Each row is a point. Any point is a mix of the corners, with weights that add up to 1. It lies inside the corners' shape when no weight is negative. Is each point inside? If not, which corners have a negative weight?

Corners:
(1): [ -4 -33 -28]
(2): [ 33 -36 -23]
(3): [-47 -42  12]
(4): [29 52 32]
Points:
[27 12 -4] => outside (3)
[-5 -2 19] => outside (1)
[ 28 -33 -20] => inside
[-36 -37   6] => inside

Corners:
(1): [-16 -19  40  48  31 -38]
(2): [  7 -45 -70 -11  17 -37]
(3): [-16  13  54 -40  23  33]
(4): [ 10  38   4 -14  19   4]
(5): [-54 -27 -58 -29 -39  15]
(6): [  5 -22  32  26 -37   0]
(7): [ -1  19  29 -36 -16 -12]
Points:
[ -8   3  29  -8   3 -14] => inside
[ -4  11  31 -11  -7   6] => outside (2)
[-42 -30 -29 -51 -40  30] => outside (1, 4)
[ -1 -29 -32  -4  14 -26] => inside

Corners:
(1): [-45   6  68 -42  23   6 -15 -31   7  61  47]
(2): [-51   0   5  -7  -9  31 -10 -20  12 -12 -22]
(3): [-56 -32  70 -25  19  14  45  41 -26 -58  22]
(4): [  6  -9   2  -7  10  14  47 -21 -33  -2  18]
(5): [-19  25 -40  -8 -37  -3 -27  15 -56  35 -51]
(6): [ 63  13 -36   8  14  12  48  35  11 -12  -7]
(7): [ 25 -40  -6 -22  55 -43  -4  17 -44  -8 -45]
(8): [ 29 101 -38  33  -6 -36  36 -46  39  78  13]
(9): [ -5 -42  -8   7 -14 -29  18  37  13  55 -28]
(10): [ 34  27 -80   2  -9 -35 -22 -13   2   9  -1]
(11): [ 25 -70  72   5 -24   7 -27 -28  14  -5   2]
(12): [ -9 -13 -16  53  27  40  24  73 -30 -33 -29]
Points:
[ 13  22 -19   1  14  -3  22  18 -20  10  -6] => outside (2, 9, 11)
[-11  16  18   4  13  -1  10 -19 -22  15  -6] => outside (6, 9, 10)
[ 21  26 -60  22   3 -23  31  32 -24  24 -30] => outside (1, 2, 11)
[-11  -7  20  -4   8   7  22   6  -7  12  -1] => outside (10)
[ -8 -40  25  -5  -2   5 -10  14  -2   2 -13] => outside (4, 8)
[ 18  -2 -20  18   1 -11  -1  14   7  27 -24] => outside (3, 4)
[ 12 -21  15   0  -2   1   0  -3  -1   0  -8] => inside

Corners:
(1): [121 -22  24   6 -18 -14  -4  -9   9 -36 -28 -13   4   5]
(2): [-26  16   4   3   7 -14  -5 -25  -9  34  -3 -40 -11 -22]
(3): [  1  -1  10  15   0 -41  14   8 -38  -9  -2 -24  42 -32]
(4): [-10  -1  -3  -6 -13  27 -10  -3 -15   8 -27 -11  -4  23]
(5): [ 30   9 -21  -9  56 -19  -3   3   9   4  -1 -19  -4  30]
(6): [  3  -3  -3  -9   3   5  -1   5 -18 -16  18  -9  -8  -8]
(7): [-11   5  20  12  17  15  -8  16   7  51  -7  -7  -1  -3]
(8): [  5  22   4  16   0  17 -13   3  -7  -6 -10   5  11   5]
(9): [ -2  -7   5  24  22  11   4  -6  -4  -2   6 -19  14  33]
(10): [ -6  -6  16 -33  11 -55  -9 -15 -20  -4  -6 -14 -12 -29]
(11): [ 17  -6 -14  -9  30   8  30  -6  13 -25   2 -10  90 -24]
(12): [ 23 -18   6   7   5   9   4 -15 -22 -15 -19   5  17 -36]
(13): [ 11   0  10   5  12  16  35  -8 -14 -11 -13 -24 -10 -24]
(14): [-18   4   7  16  -2 -19  18   0   8  12  -9  -8  -3 -36]
(15): [-14  12   3  19  13  20 -16  14  17 -13 -16 -22   2 -19]
Points:
[ 17   9   4  14  12   6   2   1  17   3  -5 -13   0  -3] => outside (3, 4, 10, 12)
[ 16  -3   0  13   7   0   2  -1  -7 -13  -2 -14  25   2] => outside (7, 10, 13)
[  5   1   3   5   6  -2   8 -11  -3  -9 -10 -18  27 -20] => outside (5, 6, 7)
[ 11   2   0  11  10  10  -7   4  -4  -5  -5 -16  17   1] => outside (10, 13, 14)
[ 13  -4   6   5   8  -8   9  -6 -13  -3  -9 -11  11 -18] => outside (15)
[  5   2   6   6  10   1   7  -4  -6   1 -11 -17   7  -9] => outside (6)
[ 18   2   5  13   7   3   0   1  -2   1 -11 -13  -1  -1] => outside (10, 11)
